Every row gives one point. Examples show where two turns around zero, p and q, send a point. Write where each new point lands after one turn and then the other. Backwards means that the second turn is done in reverse. Each puzzle has new turns, and all numbers are rounded.

Turn p:
[-0.16 -0.22] => [ 0.04 -0.27]
[0.40 0.07] => [0.24 0.33]
[-0.42  0.15] => [-0.41 -0.18]
[0.18 0.01] => [0.12 0.13]
Turn q:
[ 0.07 -0.48] => [-0.14 -0.46]
[-0.02  0.01] => [-0.01  0.02]
[-0.20  0.06] => [-0.16  0.14]
[0.15 0.41] => [0.31 0.31]
Where do these land?
q, then p: [-0.18  0.21] => [-0.24  0.14]
q, then p: [ 0.39 -0.22] => [ 0.44 -0.08]
q, then p backwards: [-0.17  0.21] => [0.14 0.23]
p, then q: [ 0.18 -0.36] => [ 0.29 -0.28]
p, then q backwards: [-0.22  0.16] => [-0.23 -0.15]

Turn p:
[-0.11 -0.31  0.52] => [ 0.30 -0.39  0.37]
[ 0.23  0.28 -0.25] => [-0.02  0.33 -0.29]
[-0.08  0.23 -0.12] => [-0.13  0.24  0.02]
[-0.04 -0.20 -0.15] => [-0.15 -0.18 -0.10]
Turn q:
[0.15 0.68 0.09] => [-0.25  0.40 -0.52]
[0.15 0.04 0.08] => [0.00 0.17 0.02]
[ 0.01 -0.20  0.12] => [-0.01 -0.01  0.23]
[-0.02 -0.29 -0.01] => [ 0.11 -0.12  0.24]
[-0.35 -0.35  0.07] => [-0.10 -0.39  0.30]
[ 0.07  0.13 -0.35] => [ 0.25 -0.04 -0.28]
Where do these land?
q, then p backwards: [0.27 0.08 0.45] => [-0.26  0.45 -0.12]
q, then p: [-0.20  0.15  0.16] => [-0.24 -0.06  0.16]
p, then q: [ 0.16 -0.05 -0.43] => [ 0.18 -0.34 -0.25]
p, then q: [-0.23 -0.17 -0.18] => [-0.12 -0.29  0.12]

Turn p:
[-0.18 -0.06 -0.17  0.11 -0.28 -0.48] => [ 0.16  0.21 -0.33  0.40  0.09 -0.19]
[ 0.16  0.25  0.15  0.10 -0.16  0.03] => [ 0.30 -0.08  0.15  0.03 -0.17  0.04]
[0.22 0.46 0.04 0.32 0.32 0.31] => [ 0.30  0.04  0.57 -0.38  0.08  0.00]
[-0.34 -0.26  0.02 -0.15  0.02  0.09] => [-0.33  0.17 -0.22 -0.03 -0.04  0.16]
[ 0.09  0.43  0.02  0.21 -0.49  0.23] => [ 0.65 -0.01 -0.04 -0.12 -0.21  0.23]
[-0.04 -0.41  0.25 -0.24  0.37 -0.02] => [-0.63 -0.08  0.13  0.10 -0.02  0.03]
[ 0.04 -0.58 -0.14 -0.16  0.21 -0.05] => [-0.51 -0.18 -0.15  0.11  0.32  0.02]
[ 0.05  0.18 -0.17 -0.19  0.01 -0.12] => [ 0.07 -0.06 -0.11 -0.10 -0.05 -0.29]
Turn q:
[-0.18  0.04 -0.04 -0.14 -0.04 -0.37] => [ 0.02  0.30 -0.18  0.22  0.05 -0.15]
[ 0.34 -0.37  0.34  0.39  0.04  0.18] => [ 0.44 -0.39  0.19 -0.36  0.20  0.02]
[-0.06 -0.20  0.02  0.23  0.27 -0.11] => [ 0.23 -0.12 -0.29 -0.06  0.13  0.10]
[-0.20  0.38 -0.15 -0.24 -0.59 -0.16] => [-0.31  0.40  0.36  0.49 -0.01 -0.12]
[-0.02  0.32  0.25 -0.09  0.10  0.27] => [-0.38  0.02  0.10 -0.30  0.11  0.03]
[ 0.16  0.10 -0.47  0.00 -0.04 -0.22] => [ 0.14  0.24 -0.02  0.24 -0.34  0.24]
[ 0.18 -0.45  0.13 -0.08  0.42  0.06] => [ 0.26 -0.29 -0.31 -0.36 -0.14 -0.19]
[-0.23  0.17 -0.08 -0.07 -0.18  0.35] => [-0.41 -0.16  0.16  0.15  0.00  0.05]
Where do these land?
p, then q backwards: [ 0.03  0.13  0.26 -0.05  0.26  0.13] => [ 0.24  0.15  0.01 -0.12 -0.16  0.22]
q, then p: [ 0.01 -0.31 -0.06  0.35 -0.07  0.11] => [-0.16 -0.28  0.14  0.08  0.25  0.22]
p, then q backwards: [ 0.26  0.46  0.18 -0.14  0.26 -0.45] => [ 0.20 -0.35  0.10 -0.45 -0.48  0.02]
p, then q: [ 0.43  0.42  0.17 -0.15  0.09 -0.04] => [ 0.39  0.07  0.19 -0.05  0.10 -0.46]
p, then q: [-0.21 -0.19  0.14 -0.18 -0.27 -0.22] => [ 0.02 -0.08  0.12  0.36  0.04  0.32]
q, then p: [-0.46 -0.25 -0.34  0.27 -0.15  0.25] => [-0.11  0.16  0.07  0.12  0.55  0.44]
q, then p: [ 0.23 -0.03 -0.12 -0.20  0.25  0.00] => [ 0.15 -0.15 -0.33 -0.02 -0.13 -0.03]
q, then p backwards: [-0.29 -0.23 -0.22  0.09 -0.39  0.23] => [ 0.41 -0.26  0.26  0.02 -0.04 -0.30]

Turn p:
[-0.09 -0.06  0.01  0.15  0.33 -0.04 -0.03  0.24] => [-0.12  0.05 -0.17 -0.24  0.24  0.05  0.08  0.19]
[ 0.18 -0.33 -0.41 -0.12 -0.25  0.12 -0.09 -0.09] => [ 0.00 -0.48 -0.03  0.32  0.01 -0.03 -0.29 -0.04]
[ 0.06  0.32  0.37  0.15  0.34 -0.23  0.18 -0.28] => [-0.01  0.43 -0.07 -0.29 -0.02 -0.23  0.32 -0.34]
[-0.23 -0.32 -0.17  0.14 -0.29 -0.20 -0.03 -0.08] => [-0.45 -0.11  0.12  0.20 -0.08 -0.07 -0.21  0.08]
[ 0.08 -0.09  0.25 -0.23 -0.37 -0.12 -0.22 -0.13] => [ 0.13  0.08  0.42  0.10 -0.10 -0.15 -0.31 -0.08]
[-0.14 -0.37 -0.19  0.27  0.27  0.34  0.12  0.19] => [-0.27 -0.44 -0.21 -0.28  0.11  0.23  0.10  0.19]
[-0.34 -0.38 -0.13 -0.39  0.26  0.13  0.27  0.36] => [-0.02 -0.17 -0.42 -0.32 -0.25  0.16 -0.33  0.46]
[-0.03  0.36  0.14 -0.28  0.26 -0.03 -0.21 -0.02] => [ 0.32  0.41 -0.11 -0.09  0.12  0.15 -0.08 -0.12]
[ 0.42  0.37 -0.16 -0.14 -0.36 -0.26  0.07  0.04] => [ 0.35  0.12  0.04  0.54 -0.04 -0.33  0.13  0.01]
[ 0.44  0.12  0.00  0.06 -0.47  0.21 -0.20  0.00] => [ 0.33 -0.25  0.43  0.36  0.09 -0.04  0.12 -0.08]
[-0.34  0.39  0.30  0.39  0.29  0.07  0.14 -0.22] => [-0.25  0.39 -0.01 -0.30 -0.07  0.25  0.48 -0.26]
Turn q:
[ 0.11 -0.06  0.03 -0.20  0.08 -0.23 -0.15  0.00] => [-0.05 -0.10  0.01 -0.31  0.04 -0.07  0.15 -0.05]
[-0.07 -0.34 -0.16 -0.05 -0.20  0.24 -0.04 -0.20] => [ 0.09 -0.35  0.12  0.05  0.00  0.12 -0.33  0.14]
[-0.66 -0.29  0.06  0.22  0.17  0.32 -0.19 -0.04] => [-0.48 -0.06 -0.05  0.23 -0.05 -0.22 -0.61  0.19]
[ 0.32  0.47 -0.33 -0.10 -0.27 -0.25  0.17 -0.14] => [ 0.56  0.06 -0.16 -0.09 -0.30  0.18  0.31 -0.23]
[-0.09  0.25  0.18  0.02 -0.49  0.09 -0.18  0.35] => [ 0.01 -0.04  0.25  0.33 -0.36 -0.23  0.33  0.19]
[-0.35  0.16  0.38 -0.15 -0.16  0.02  0.36 -0.20] => [-0.19  0.27  0.40  0.09 -0.31  0.20 -0.16 -0.27]
[ 0.31 -0.19 -0.06  0.43  0.21  0.02 -0.23 -0.22] => [ 0.27 -0.04 -0.15  0.00  0.49 -0.30 -0.20 -0.03]
[ 0.06  0.08 -0.06 -0.35  0.53  0.21  0.12  0.26] => [-0.25  0.32 -0.20 -0.28  0.13  0.31  0.10  0.37]
[ 0.38 -0.07 -0.04  0.19  0.14 -0.41  0.13  0.20] => [ 0.06 -0.04 -0.21 -0.01  0.38  0.00  0.40 -0.28]
Where do these land?
q, then p backwards: [-0.21  0.22  0.03 -0.33  0.19 -0.28 -0.28 -0.01] => [-0.17 -0.16  0.30  0.04  0.22 -0.11  0.41 -0.13]
q, then p: [-0.13 -0.12  0.10 -0.24 -0.07  0.29  0.29 -0.28] => [ 0.22 -0.02  0.39 -0.18  0.10  0.32 -0.04 -0.06]
p, then q: [-0.14  0.03  0.34  0.29  0.24 -0.12  0.24 -0.08] => [-0.13  0.12  0.08 -0.14 -0.40  0.32  0.04 -0.17]
q, then p: [-0.19 -0.14  0.25 -0.04 -0.25  0.31  0.30 -0.03] => [-0.07  0.03  0.45 -0.26  0.08  0.23  0.19  0.00]
q, then p: [ 0.56  0.05 -0.47  0.02 -0.21  0.21  0.29  0.52] => [ 0.11 -0.67 -0.31 -0.13  0.00 -0.06  0.57  0.27]
p, then q backwards: [ 0.09  0.30  0.38  0.23  0.04  0.01 -0.47 -0.22] => [ 0.35  0.02  0.52  0.02  0.08 -0.14  0.33 -0.20]
q, then p: [ 0.04 -0.25 -0.35  0.06  0.09  0.21  0.20 -0.24] => [ 0.12 -0.31 -0.02 -0.04  0.39  0.23 -0.11 -0.08]
q, then p: [-0.11 -0.22  0.26  0.01  0.41 -0.40 -0.30  0.22] => [-0.30  0.39 -0.42 -0.08 -0.24  0.02 -0.33  0.02]
p, then q: [-0.18  0.03 -0.31  0.19 -0.02 -0.09 -0.21  0.32] => [-0.26  0.18 -0.31  0.26  0.09 -0.05 -0.05  0.22]
q, then p: [ 0.26  0.09 -0.24 -0.21 -0.41 -0.14 -0.05 -0.20] => [ 0.26 -0.40  0.17  0.00 -0.14 -0.35 -0.08 -0.07]
